Rows are points. Examples show where two turns around zero, p and q, send a point. Where does a point land after both, in the order given? Backwards means that the second turn is done in reverse. Each puzzle has new turns, and all numbers are rounded.

Turn p:
[ 6.1 -2.1 -0.3] -> [6.1 0.2 2.1]
[ 2.4 -1.6 -3.5] -> [ 3.9 -1.4 -1.9]
[-3.5  5.7  3.4] -> [-5.9  4.7  0.2]
[-4.9 -2.0  0.4] -> [-4.0 -3.5 -0.3]
Turn q:
[-1.4 -8.6 -7.1] -> [ 5.7 -8.7 -4.4]
[2.4 1.2 4.2] -> [-0.7  2.4  4.3]
[-1.7  2.2  2.3] -> [-3.3  1.3  0.6]
[-1.1  1.4  0.3] -> [-1.5  0.8 -0.6]
[1.8 3.9 0.3] -> [-0.2  4.3  0.0]
Where do these land?
q, then p: [ 2.8 -4.2 -0.3] -> [ 3.3 -0.4  3.8]
p, then q: [-0.9 -4.6  1.5] -> [ 0.0 -3.6  3.3]
q, then p: [-0.9  9.5  1.1] -> [-5.6  5.2 -5.9]
q, then p: [-1.0 -0.6 -2.3] -> [ 1.7 -1.3 -1.5]

Turn p:
[ 6.4 -2.7  0.6] -> [ 4.5 -5.3 -0.4]
[ 2.2  4.8 -3.6] -> [ 4.8  4.3 -0.1]
[ 0.9 -3.7  0.4] -> [-0.6 -3.4 -1.6]
[-4.5  1.3 -6.1] -> [-1.5  5.8 -4.8]
[-2.5 -2.0  4.8] -> [-4.5 -2.5  2.6]
[-2.6  2.2  3.9] -> [-2.8  1.1  4.2]
Turn q:
[ 1.0 -0.8  3.9] -> [ 0.7 -0.8  4.0]
[-4.7  3.6 -0.5] -> [-5.8 -0.1 -1.4]
[ 5.3  3.7 -3.3] -> [ 2.0  6.8 -1.6]
[-1.6 -6.4 -0.1] -> [ 3.0 -5.8 -1.0]
Where do these land?
p, then q: [-3.6 -4.9 -1.7] -> [-1.7 -2.6 -5.5]
q, then p backwards: [ 0.2 -5.5 -0.1] -> [ 5.1 -2.0  0.2]
p, then q: [ 1.9  3.4 -1.4] -> [0.8 3.6 1.9]
q, then p backwards: [1.5 7.0 3.2] -> [-5.6  5.1  2.1]

Turn p:
[ 1.5  3.1 -0.3 -3.9] -> [ 1.7 -0.9  1.3 -4.7]
[0.8 2.4 6.6 1.7] -> [2.8 2.3 5.9 2.2]
[ 2.3  3.6 -2.7 -0.8] -> [ 1.1  2.1 -1.2 -4.3]
[  2.2 -11.9  -0.7  -1.2] -> [ 2.3 -7.5 -6.4  6.8]
[-2.8  2.9 -0.1  2.8] -> [-3.1  3.4  1.7 -0.1]
[-6.6  1.4 -0.1  2.0] -> [-6.4  1.3  2.4  0.9]
[ 2.7 -1.6 -2.6 -0.6] -> [ 1.7 -0.7 -3.6 -0.7]
Turn q:
[-2.9 -2.7  0.8  3.8] -> [-0.8 -2.3 -1.3  4.8]
[-2.0 -4.1 -2.1 -2.2] -> [-0.9 -3.1 -4.2 -1.3]
[-3.2  3.1  5.9 -5.5] -> [-7.5  0.1  4.1 -3.3]
[-0.3  3.7 -2.2  2.4] -> [ 0.9  4.5 -0.4  1.8]
[ 8.4  0.0 -2.5  1.5] -> [ 8.5  0.8  1.7 -2.0]
Where do these land?
q, then p: [-3.3  0.2 -0.6 -1.4] -> [-3.5 -0.2 -0.4 -0.9]
q, then p backwards: [ 2.2  1.9 -0.9 -5.4] -> [ 0.6  5.1 -2.4 -2.4]
p, then q: [-2.8  0.8 -1.6 -2.3] -> [-3.1 -1.8 -1.7 -0.9]
p, then q: [ 3.3 -1.2 -0.9 13.0] -> [ 3.6 11.7  0.9  5.5]
p, then q: [ 2.4 -3.5  0.9 -3.1] -> [ 3.9 -3.4 -1.0 -0.4]
p, then q: [-1.8  1.9  3.1 -0.8] -> [-2.1 -1.7  3.1  0.5]

Turn p:
[ 2.9 -3.9  5.3 -2.4  0.0 -0.7] -> [ 3.8 -3.7  4.4  1.0  2.8 -1.1]
[-2.9 -0.7 -1.3 -2.2 -1.3  2.2] -> [-1.5 -2.1 -0.3 -2.0 -1.6  2.9]
[-2.0  0.0  1.2  2.5 -2.2 -0.7] -> [-2.4  0.3  2.0  1.5 -2.1 -0.9]
[-1.6 -5.0  2.4  0.3  2.4  4.1] -> [-0.5 -2.7  2.4  2.8  2.9  5.1]
[ 0.6  4.3  2.1  3.4 -1.4  2.3] -> [ 0.1  5.4  2.8  0.3 -2.2  0.6]
[ 1.1  1.4 -3.6 -4.6 -0.2 -2.0] -> [ 1.6 -1.6 -4.0 -4.2 -0.3 -1.6]
[-3.9  0.0  5.0 -5.5  4.7 -6.7] -> [-3.6 -3.5  2.6 -4.9  7.6 -4.9]
[ 7.1  5.7 -7.3 -0.6  1.7 -3.5] -> [ 5.1  5.0 -8.7 -2.2 -0.5 -4.5]
[-1.3 -1.8 -3.7  9.1 -3.8  4.9] -> [-2.5  2.8 -1.2  7.7 -6.7  4.4]
Turn q:
[-1.2 -3.5  4.9  1.9  0.7 -0.1] -> [-3.7 -4.3  0.4  2.1  2.3  0.2]
[-2.1 -5.8 -5.0  0.1 -6.1 -2.2] -> [-2.2 -0.4 -4.7  1.7 -6.8 -5.3]
[ 4.8 -0.8  4.5  2.6 -0.7 -2.1] -> [ 2.4 -3.5  1.5  4.1  3.8 -2.0]
[ 1.8 -1.4  5.3 -3.0 -3.6 -5.1] -> [-0.2 -3.8  4.1  0.2  1.3 -6.9]
[-4.5 -0.6 -6.7 -8.3  4.9 -1.8] -> [ -1.6   3.2  -4.0 -11.3  -1.9  -1.0]
[-0.9  7.8 -0.9  2.6  2.0 -2.1] -> [1.1 7.4 2.0 0.7 4.0 1.0]
[ 4.7 -1.0 -1.1  1.0  2.5  6.6] -> [ 4.6 -3.0 -1.7  0.5 -0.9  6.4]
[ 0.0  2.3 -2.3 -0.9  0.5  3.1] -> [ 1.6  2.0  0.3 -1.4 -1.9  3.0]
[-2.5  3.0  1.3  4.0 -0.2  3.8] -> [-2.0  2.4  2.0  3.4  0.0  4.7]
Where do these land?
p, then q: [-6.8 -1.0  2.0 -2.3 -2.7 -2.8] -> [-7.0 -2.8  0.8 -2.1 -1.3 -2.8]
q, then p: [-1.2  5.2  2.3 -0.2  2.2  0.2] -> [ 0.2  3.0  3.0 -2.4  3.5  1.6]
q, then p: [ 3.2 -2.1  2.3  2.5 -2.7  2.5] -> [ 0.8 -0.5  1.2  6.0 -1.1  0.6]
p, then q backwards: [ 4.5  0.7  2.4 -3.8  6.3  2.9] -> [ 4.8  4.6  0.6  0.2  6.6 -0.7]
p, then q backwards: [ 5.3 -0.9 -7.9  1.8  3.0  1.4] -> [ 3.6 -2.1 -7.0  5.7  2.4  0.2]
q, then p: [ 4.7  0.0 -1.5 -1.4 -3.6  0.9] -> [ 4.5 -0.5  0.8  2.4 -2.2 -2.9]
p, then q backwards: [ 3.0 -2.0 -0.9  1.8 -0.2 -4.2] -> [ 2.7 -2.0 -0.4  2.1 -2.5 -3.6]
p, then q: [-12.7   0.1   1.3   1.8  -2.3  -0.9] -> [-12.2   0.6   2.9  -1.3  -3.5   0.1]

Turn p:
[ 0.5  3.2 -7.4  1.8 -1.1 -2.9] -> [ 3.7  2.6 -3.0 -4.9  1.5 -4.6]
[ 2.4 -4.2 -2.3  3.5  6.0  4.3] -> [ 4.8 -1.4 -5.1  4.1  2.5  4.7]
[ 0.6 -5.6 -1.4  3.1  2.7 -5.5] -> [ 2.3 -6.0 -1.1  0.7  5.8 -2.2]
[-1.6 -3.7  3.2  1.5 -2.1  2.3] -> [-4.3 -1.5 -1.4  4.0 -0.1  0.6]
[ 5.3  1.8  0.9  2.5 -2.0  2.5] -> [ 1.7 -1.1 -2.9  0.6 -6.0 -0.3]
[-4.1  7.8  0.6 -2.8  3.2  0.8] -> [ 2.1  7.4  6.0 -0.3 -0.7  0.5]
[-3.3  1.3  0.1 -2.3 -0.2 -2.4] -> [-1.5  1.6  3.3 -1.6  2.0 -1.2]
[-4.6  3.1  3.2 -0.7  1.1  3.1] -> [-1.7  4.9  3.4  3.5 -0.7  1.1]
[ 4.7 -3.8  3.2 -6.6 -7.6 -2.3] -> [-7.3 -6.6  0.8 -6.0 -4.2  1.3]
Turn q:
[ 7.9 -0.6  1.5 -3.6 -2.1  2.4] -> [ 7.3 -0.6 -4.9 -1.3 -2.2 -1.8]
[-4.4 -2.7  6.4  7.0  4.4  2.6] -> [0.3 6.3 5.1 5.2 7.0 1.5]
[-0.5  2.7 -2.1 -4.8  3.7 -2.0] -> [-0.9 -2.1  1.9 -6.5 -0.3 -1.1]
[-1.4  4.4 -0.1 -0.3 -2.2 -0.7] -> [-3.6  1.4 -2.8 -1.8 -0.5 -0.2]
[ 0.6 -1.4 -3.2  3.8 -0.7 -2.6] -> [-2.1 -4.0 -0.2  3.6  0.9 -0.4]
[ 0.5 -3.2 -3.8 -1.9 -6.4 -6.3] -> [-2.8 -4.8 -0.8  3.1 -7.5 -3.6]
[-2.6  0.8  1.2 -0.3  3.3  6.7] -> [ 1.9  3.8  1.6 -2.3  2.5  5.7]
Where do these land?
p, then q backwards: [ 3.7 -1.0  3.2 -2.7 -5.1  4.8] -> [-3.7  1.2 -5.0 -2.4 -5.9  0.1]
p, then q backwards: [-1.8 -0.4  4.7  4.0  3.7 -5.9] -> [ 2.0 -6.3  0.5  3.2  3.9 -4.5]
q, then p: [ 0.1 -0.6 -1.1  3.5  2.0 -7.2] -> [-0.3 -3.6  2.8  3.2  5.7 -2.4]
p, then q backwards: [-2.6  0.1 -2.9 -3.6  1.2  5.8] -> [-3.6  3.2  1.6  1.2 -1.0  5.9]
q, then p: [ 1.5  4.1 -3.8  0.0 -0.4  7.0] -> [ 0.6  3.9 -4.8 -2.1  0.0  6.3]
p, then q: [-4.4 -0.8  0.5  4.5 -0.7 -7.3] -> [-1.6 -1.7  5.3  1.0  3.3 -7.0]
p, then q: [ 0.0  5.0 -2.7 -4.1  0.4  0.9] -> [ 0.7  2.6 -3.7 -5.1 -1.7 -0.8]
p, then q: [ 3.6 -6.4  2.2 -1.5 -1.0  1.8] -> [ 1.7 -0.5  3.3  3.5 -2.4  5.8]
